Rows are points. The points of each table are mixes of a few directions, plus a little noise. How many directions does each table use, and how many do they share? Where both have some left over, give the other angles between the two spaces (their principal angles), to ten degrees, smallest first.

First:
6 16 12
24 57 44
-15 -37 -28
-15 -36 -28
Second, 7 rows:
-3 -9 -7
-1 -1 0
-9 -23 -18
22 55 41
19 47 36
0 2 2
-29 -71 -55
Directions: first 1, second 1, shared 1

First, 8 rows:
-4 2 57 -48
2 -1 -28 24
-4 1 48 -41
-4 1 46 -39
7 -2 -85 72
-1 0 9 -8
2 -1 -21 18
2 -1 -25 21
Second (6 x 4):
1 59 46 6
22 33 -5 18
28 -1 2 -19
-13 -60 -20 -23
-18 -8 -51 51
-21 -24 27 -32
Directions: first 1, second 3, shared 1

First, 7 rows:
0 4 14 -37 14 -7 -18 21
-4 92 7 -10 37 64 -11 26
-5 -13 15 -5 -14 10 30 1
-22 -27 -37 15 12 -57 -20 5
-24 -35 -10 -5 -1 -39 8 13
-5 20 -37 35 15 -11 -23 -9
60 -41 47 6 -62 41 34 -57
Second (7 x 8):
18 43 70 5 19 1 11 -4
4 0 22 22 12 20 12 -52
37 9 49 -11 65 -15 14 -2
-1 -26 -6 45 13 45 9 41
-8 5 -40 -36 -51 -52 -25 7
-35 -7 -47 -48 8 11 -1 20
-12 -24 -49 24 -65 -11 -19 -10
Directions: first 4, second 5, shared 1; angles 30, 60, 90

First:
-27 20 31 7 -40 59 46 -23 60
30 -22 -3 -37 29 -12 -58 -10 -37
30 6 -40 21 18 -102 11 61 -18
19 -6 13 -33 4 16 -27 -18 4
6 19 9 -1 -20 -3 30 7 43
-25 6 -9 33 -7 -3 28 11 -2
-32 -24 0 8 16 44 -30 -27 -50
Second, 9 rows:
22 56 -20 19 9 20 -13 -17 -3
-24 -49 71 -52 -16 -60 36 18 -30
21 -39 -35 40 23 22 -3 -20 38
-18 -3 -77 -35 -5 28 20 11 -4
-2 43 53 43 -19 14 -51 22 -4
-53 44 -19 -50 -13 -18 -31 11 11
2 -20 -3 19 11 -2 -13 -11 28
34 13 -27 17 3 35 25 -4 -25
18 -46 58 -1 7 -38 30 -11 -11
Directions: first 3, second 5, shared 0; angles 60, 80, 90

First:
26 39 -19 -68 -17 -3 32 0 38 1 -28 2
10 -3 20 -68 -14 -26 29 4 8 2 -21 19
27 10 17 -72 -54 -31 9 7 31 8 5 1
-33 -4 -21 69 28 28 -28 -3 -12 -16 15 -10
0 1 32 38 17 14 -35 -34 -46 -4 8 4
62 -45 -91 -59 -32 37 55 -74 10 -24 -11 20
31 47 -22 -24 -17 15 3 -11 28 3 -8 -14
-32 -24 5 38 15 -3 -13 17 -10 -3 13 -1
-74 20 33 47 38 -2 -41 28 -9 -20 4 -1
3 -48 5 40 -14 -12 -11 14 -14 17 33 -9
-20 6 40 59 49 -16 -1 53 -25 37 -9 -10
Second (8 x 12):
100 15 26 26 -13 4 -29 -22 2 20 33 38
12 -26 40 -23 -88 -112 -3 33 14 35 32 -6
-16 -16 -35 -15 33 55 40 15 -7 -3 -41 -10
-47 -2 -3 13 32 11 -30 -42 -3 -39 32 0
12 51 -6 10 7 24 5 26 -2 9 -51 -3
-53 4 -19 -10 14 12 19 16 -2 -12 -31 -21
50 -52 -7 -10 6 22 18 -14 -3 10 26 18
-59 24 3 9 8 -13 -22 -9 1 -24 1 -14
Directions: first 6, second 4, shared 1; angles 30, 30, 40

First (8 x 18):
-39 28 -6 22 7 -13 -24 103 28 11 88 -16 -12 18 51 16 -102 32
-10 7 -2 6 2 -4 -6 26 7 3 23 -4 -3 5 13 4 -26 8
18 -13 3 -10 -3 6 11 -46 -13 -5 -40 7 6 -8 -23 -7 46 -14
22 -16 4 -12 -4 7 13 -57 -16 -6 -49 9 7 -10 -28 -9 57 -18
-37 27 -6 21 6 -12 -22 97 26 10 83 -15 -11 17 48 16 -96 30
-7 5 -1 4 1 -2 -4 19 5 2 16 -3 -2 3 9 3 -19 6
29 -21 5 -16 -5 10 17 -76 -21 -8 -65 11 9 -13 -37 -12 75 -23
25 -18 4 -14 -4 9 15 -66 -18 -7 -56 10 8 -12 -33 -10 65 -20
Second, 8 rows:
-18 16 17 13 42 -25 6 21 -15 -5 23 -46 19 -11 43 -20 3 46
7 11 -21 -29 -6 -6 19 -48 1 -15 -6 -15 -15 11 -22 17 30 11
2 16 -21 -42 -9 -12 17 -53 -3 -5 -17 15 -16 11 -26 10 49 16
-26 22 -3 -2 -19 -25 -5 6 -55 16 -39 124 -20 7 -13 -55 21 -12
0 -4 9 48 -38 24 -28 98 7 16 8 -8 28 -18 30 -6 -91 -47
17 -40 25 18 -18 38 -34 58 42 41 -1 36 27 -15 4 12 -33 -44
9 17 -25 -49 -10 -7 20 -51 16 -7 -7 -27 -4 8 -21 31 42 22
9 -37 19 43 56 13 8 -31 6 -41 39 -79 -17 5 4 11 -20 5
Directions: first 1, second 5, shared 0; angles 40

First (9 x 20):
21 33 48 34 -31 15 12 41 53 -29 10 -40 17 -26 -35 -30 8 -31 2 -12
-17 -38 -14 -47 6 -20 -18 -28 -27 18 13 33 11 8 -26 24 0 -4 -20 -1
27 1 -24 19 51 -10 7 -26 -14 7 -30 21 -59 24 48 18 8 4 56 14
-49 -20 -33 -35 -7 -7 2 -9 -38 24 11 10 33 17 8 7 -17 16 -36 -6
-11 38 27 31 -41 23 23 49 33 -20 10 -50 36 -16 -8 -38 -6 -10 -17 -15
8 24 -31 35 45 -7 41 -2 -8 7 -21 -5 -39 40 58 0 4 -24 58 -6
31 -54 14 -50 11 -17 -63 -48 -9 5 4 57 -22 -24 -50 39 15 18 -11 24
-20 7 -11 -3 17 -27 50 11 0 9 22 -11 22 39 -21 -3 10 -86 21 -41
9 9 24 15 -51 52 -53 15 11 -21 -20 -14 3 -61 28 -19 -23 117 -51 46
Second (8 x 20):
35 -20 32 -2 30 -28 -41 -56 -6 -15 -40 42 -23 -7 31 -1 -3 56 15 32
-48 28 -44 3 -42 39 58 78 8 21 56 -58 32 10 -43 1 4 -77 -20 -45
23 -13 21 -1 20 -19 -27 -37 -4 -10 -27 28 -15 -5 21 0 -2 37 10 21
-34 19 -31 2 -29 27 40 55 6 14 39 -41 23 7 -30 1 3 -54 -14 -31
-48 28 -44 3 -42 39 58 78 9 21 56 -59 32 10 -43 1 4 -78 -20 -45
28 -16 26 -2 25 -23 -34 -46 -5 -12 -33 34 -19 -6 25 -1 -2 45 12 26
19 -11 17 -1 17 -15 -23 -31 -3 -8 -22 23 -13 -4 17 0 -2 31 8 18
25 -15 23 -2 22 -21 -30 -41 -4 -11 -29 31 -17 -5 23 -1 -2 41 11 24
Directions: first 4, second 1, shared 0; angles 30

First:
-7 27 -4 10 4 -4 2 -6 -6 11 6 22 -22 2 6 4 2 -1 21 0 -5 -19 8 -20 -3 0 -11 5 -16 -26 9 -9
15 -57 8 -22 -8 10 -4 13 13 -23 -13 -46 46 -2 -13 -9 -5 2 -44 -1 10 39 -17 39 5 -2 23 -11 33 54 -19 19
-20 82 -11 31 11 -14 6 -19 -19 33 18 66 -66 3 18 13 6 -3 63 1 -13 -55 24 -58 -8 3 -33 16 -48 -78 26 -26
-31 122 -17 47 16 -20 9 -28 -27 49 28 99 -99 6 28 19 11 -4 95 1 -20 -83 36 -85 -11 4 -50 24 -72 -117 40 -40
2 -8 1 -2 -1 2 0 2 2 -3 -2 -6 6 -1 -2 -1 -1 0 -6 1 1 5 -2 5 1 -1 3 -1 4 7 -2 2
-5 17 -3 6 2 -3 1 -4 -4 7 4 14 -14 1 4 2 1 0 13 1 -2 -12 5 -12 -1 0 -7 3 -11 -16 5 -5
24 -95 14 -36 -13 15 -7 21 21 -38 -22 -76 77 -5 -21 -15 -8 3 -74 0 15 64 -28 66 9 -3 39 -18 56 91 -31 31
19 -78 11 -30 -10 12 -6 18 18 -32 -18 -63 63 -4 -19 -13 -7 2 -61 0 12 53 -23 55 7 -3 32 -15 46 75 -26 26
3 -11 2 -4 -2 2 -1 2 3 -4 -2 -9 9 -1 -3 -2 -1 0 -8 0 2 7 -3 7 2 -1 4 -2 6 10 -4 3
Second (8 x 32):
59 -40 -13 -22 24 53 79 74 40 -64 -23 57 63 -72 -23 -26 -82 53 0 34 12 36 17 -41 -12 -102 41 36 -48 -19 30 -61
-11 11 -4 20 10 9 6 6 -25 -19 -16 22 -28 15 -2 21 -21 33 23 -8 -8 -16 16 -48 -28 -28 10 0 -13 -14 36 0
7 -34 -7 -19 -14 -24 -21 27 -21 -9 -24 -26 -2 -3 -21 14 -7 4 -23 -1 3 7 -7 -5 -12 6 10 -10 -5 17 -1 13
37 13 -7 4 -12 23 -10 -12 -12 56 19 2 -20 -4 37 -14 29 -51 29 1 15 -14 -16 7 -1 62 -21 29 -21 4 -14 -36
6 -36 -11 -28 -29 -52 -45 26 -17 10 -22 -51 -9 -4 -21 16 9 -21 -33 -4 -5 3 -18 19 3 34 -4 -14 -3 17 -23 29
-23 9 4 16 -20 -35 -51 -27 26 26 4 -66 -25 29 23 15 26 -33 1 -27 -48 -12 -18 60 39 36 -24 -9 39 8 -38 67
-49 64 -1 -8 11 -60 10 -17 2 9 27 58 -16 -14 -26 -1 18 3 0 18 4 -28 23 -21 18 -10 -30 -20 -24 -73 2 -9
-26 12 39 37 30 85 32 -76 8 -9 35 5 36 52 35 -24 28 12 2 -13 25 23 0 30 -7 2 18 -12 77 60 9 -2
Directions: first 1, second 6, shared 1

First, 11 rows:
20 35 -9 -14 -40 4 -20 17 -47 122 35 -17 68 -14 32 -31 32 2 2 -6 22 -7 28 -67 -4 31 -49 -12 -31 5 37 58
-9 -17 4 7 19 -1 10 -8 22 -58 -17 9 -32 7 -15 15 -15 -1 -1 3 -10 3 -13 32 3 -15 23 5 15 -3 -17 -27
13 23 -6 -10 -26 3 -13 10 -31 80 22 -11 45 -9 21 -20 21 2 2 -4 14 -5 18 -44 -3 20 -32 -8 -21 3 24 38
29 51 -13 -21 -59 6 -29 24 -71 181 52 -25 101 -20 48 -46 48 3 4 -9 32 -11 42 -99 -6 46 -72 -18 -46 8 54 85
-10 -19 4 8 21 -2 10 -8 25 -65 -19 9 -36 7 -17 17 -17 -1 -1 4 -11 4 -15 35 2 -17 26 6 17 -3 -19 -31
1 1 0 -1 -2 1 -1 0 -2 3 1 -1 2 0 1 -1 1 0 0 0 1 0 1 -2 0 1 -1 -1 0 0 1 1
-18 -31 8 13 35 -3 18 -15 42 -108 -32 16 -61 12 -29 27 -28 -2 -2 6 -19 6 -25 60 4 -28 43 10 28 -6 -32 -52
-24 -42 10 17 48 -5 24 -20 57 -147 -42 21 -82 17 -39 37 -40 -3 -3 8 -26 9 -34 80 5 -38 59 15 38 -6 -44 -70
11 21 -5 -9 -24 2 -12 11 -29 74 21 -10 41 -9 19 -19 20 1 1 -4 13 -4 17 -41 -3 19 -30 -7 -19 3 22 34
-8 -15 4 7 18 -2 9 -8 21 -54 -16 8 -30 6 -14 14 -14 -1 -2 3 -9 3 -12 30 2 -14 22 5 14 -2 -16 -25
-5 -8 2 3 9 -1 4 -4 11 -28 -8 4 -15 3 -7 7 -7 0 0 1 -5 2 -7 15 1 -7 11 3 7 -1 -8 -13
Second (8 x 32):
-6 -35 -4 -10 -17 3 15 -110 21 -52 24 1 -21 -63 -72 -47 -6 -32 -18 32 -71 3 18 42 -18 -16 25 34 -6 -14 17 -39
8 79 4 -26 -49 4 17 86 -39 105 16 -24 62 30 58 -51 61 28 -40 -39 2 -59 15 -80 -10 64 -95 20 12 3 35 42
12 -29 2 15 -10 -29 -7 -10 -5 -18 33 22 0 -14 5 26 14 -53 -1 3 -4 32 -17 11 25 -8 -12 9 -25 23 7 15
23 25 1 6 -27 -24 -17 73 -43 83 34 6 52 20 66 20 42 -23 0 -25 41 9 -9 -56 26 29 -65 -8 -28 30 21 65
-13 0 -2 2 37 22 -4 6 17 -20 -44 -8 -24 20 -8 17 -38 43 24 5 24 -2 1 15 -11 -17 45 -27 19 -17 -28 -22
-3 -22 -5 6 22 11 -14 -33 9 -14 -14 0 -15 -11 -21 14 -32 8 26 18 12 20 5 19 -4 -24 45 -23 -6 -8 -14 -11
-16 4 8 6 33 5 16 37 27 -61 -43 3 -39 40 4 24 -19 29 -2 -12 7 -14 -21 25 1 -8 20 -1 37 -6 -32 -32
-5 -22 -4 1 11 9 -4 -49 12 -24 -5 -1 -16 -22 -33 -4 -23 0 12 19 -11 12 8 24 -8 -20 36 -6 -3 -10 -6 -19
Directions: first 1, second 4, shared 1
